Every row gives one point. Examples show where two turns around zero, p and q, send a point. Write where each new point lands after one turn and then the other. Backwards means that the second turn is done in reverse. Each puzzle has new turns, and all numbers are rounded.
(in the rows, 128 means zero)

Turn p:
[138 178 103] -> [138 158  81]
[126 115 136] -> [125 121 142]
[136  76 112] -> [155  87 153]
[129 135 196] -> [ 91 165 172]
[111 136  92] -> [132 109  93]
Turn q:
[186 120 136] -> [171  95 151]
[ 76 129 142] -> [ 82 156 128]
[126  86 103] -> [110  88 106]
[139 119 120] -> [134 114 124]
[113 185 139] -> [143 186 131]
Where do these land?
q, then p backwards: [125 129 187] -> [140 104 181]
p, then q: [133 166 114] -> [149 141  95]
q, then p backwards: [ 91  97 119] -> [ 81 141 136]
p, then q backwards: [163 120  92] -> [169 150 108]

Turn p:
[134 160  95 127] -> [133 133  83 139]
[ 84 150  95 101] -> [ 81 110  89 143]
[ 68 163 124 128] -> [ 67 149 106 142]
[159 104 163 112] -> [151 116 159  91]
[153  79 112 164] -> [172 117 162 165]
[162 131 125 115] -> [156 118 117 110]
[138 109 182 148] -> [137 152 179 105]
Turn q:
[103 106 137 140] -> [110 120 159 133]
[100 130 163 124] -> [138 131 168 109]
[180 114 165 129] -> [178 133 130 170]
[ 95 179 146 108] -> [140 149 138  67]
[160 109  66 161] -> [ 86 128  78 173]
[130 131  90 106] -> [115 107  94 115]
Where do these land?
q, then p: [140  78 176 157] -> [149 185 173 122]
p, then q: [161 159  85  97] -> [102  96  76 149]
q, then p backwards: [135 106  98 157] -> [ 87 134 105 134]
p, then q backwards: [ 94 136 139  96] -> [ 95 124  93 131]
q, then p backwards: [110 161 142 134] -> [138 144 164 134]

Turn p:
[109 146  69 133 130  99] -> [123 134 118 155 150  67]
[144 149 110 113 108 125] -> [152 141 127 157 135 125]
[135 119 124 170 128  88] -> [ 91 143 161 136 114 103]
[151  95 199  92 162 151] -> [156  90 153  72 105 184]
[112 184 129  92 108 157] -> [168 154  96 134 174 149]
[144  82 141 197 173 118] -> [ 53  90 169 116 103 128]
[103 117 163 101 112 149] -> [147 139 101  91 116 154]
[126 134  89 128 102 138] -> [131 135  99 164 128 114]
Turn q:
[153 131  81 154 148 118] -> [156  93 107 129 165 142]
[148  73 117 100 135 147] -> [168 129 111 103  84 146]
[110 169 144  96 124 155] -> [ 92 170 119 106 136 110]
[149 131 145 179 147 106] -> [145 120 155 169 157 152]
[ 80  83 154  72 127 112] -> [113 127 169  82  63 117]
[105 112 128 179 129 118] -> [110  94 142 160 127 157]
[151 196 126 116  87 140] -> [112 162  94 146 163  73]
Where do these land?
p, then q: [ 96 134 151 170 125 180] -> [ 82 119  93  82 126 152]
q, then p backwards: [117 111 107  88 148 142] -> [ 98 103 162 110 134 130]
p, then q backwards: [110  59 168 160 135 165] -> [ 56  87 103 115 133 167]
p, then q: [179 147 148 139 166  83] -> [127 179 184 152 109 145]
p, then q backwards: [156 151  76  99 100 110] -> [187 130 145 148  90 108]
q, then p: [136 150 133  97  99 106] -> [138 151 163 120 128  97]
q, then p: [102 143 114 143 123 109] -> [113 118 122  97 115 113]

Turn p:
[ 78 116 109 128 129 184 141 124] -> [132 139 111 125  64 161 155 127]
[134 166 117 140  92 113 104 128] -> [115 130 135 150 120  88 102 157]
[155 147 124 164  82 154 130 125] -> [140 121 126 187 111 124  96 139]
[133 154 126 126 107 145 158  98] -> [156 157 116 139 110 128  96 127]
[129  69 121 110 140 104  83 119] -> [143  84 158 100 139 106 174 119]
[135  73 101  70 127 143  78 161] -> [138  66 173  86 118 150 162 167]
[117 124 175 123 165  70 170 155] -> [102 174 123 111 202 142 151 109]
[136 160  99 160 133 134 149 116] -> [128 131  79 145 118 117 102 128]
[134 143 180 131 176 104 138 126] -> [ 98 150 132 110 170 134 115  80]
Turn q:
[113 109 135 114 101 119  64 107] -> [114 163 116 119 103 112  71 149]
[135 141 129  80 130 119 101 146] -> [135 148 132 119 109  81 138 149]
[107 127 149 146 112 112 103 160] -> [ 99 123 158 136 133 122 105 159]
[119  94 143 113  92 141 133 128] -> [119 149 153 127  91 146 115 115]
[120 117 131 151 167 175 125 134] -> [124  93 106 104 118 164 143 151]
[108  85 144 127 110 136 160 114] -> [121 120 145 139  92 159 115  94]
[147  97  60 140 163 107 141 109] -> [175 124  76 182 134 147 136 128]
[160  81 155 143 112 109 155 106] -> [170 122 160 136 122 157  93  95]
[103 225 134 133 174 136 135 140] -> [ 87  87 104  97 181  80 177 132]
[167 206  99 133 119 126 163 136] -> [136 151 129 122 199 110 187 108]
Where do these land?
p, then q: [165 159 129 166  96 124 103 166] -> [102  93 131 151 135 150  91 179]
q, then p: [ 91  90 156  92 123 149 172 113] -> [182 158 162 159  95 108 138 126]
q, then p: [121 117 119  87 128  87 102 155] -> [103 136 131 164 167  95 132 148]
p, then q: [157 162 127 169 101 109 171 117] -> [135 122  93 140 186 130 118 171]
p, then q: [149 128 126  85 181 143 102 117] -> [143 149 116 108  62 108 116 121]
p, then q: [122  85 127 161 133 152 147 114] -> [147 138 116 128 145 174 132  95]
p, then q: [123 142  78  92 116 126  81 176] -> [107 127 181 162  76 120 143 163]
p, then q: [ 82 129 156 158 179 119 160 125] -> [ 99 129  72 130 143 121 152  75]
p, then q: [126 169 150 146 118 104 134 112] -> [111 120 109 132 163  96 107 138]
p, then q: [145  97 111 125 105 166 107  86] -> [167 161 162 120 129 155  96 118]
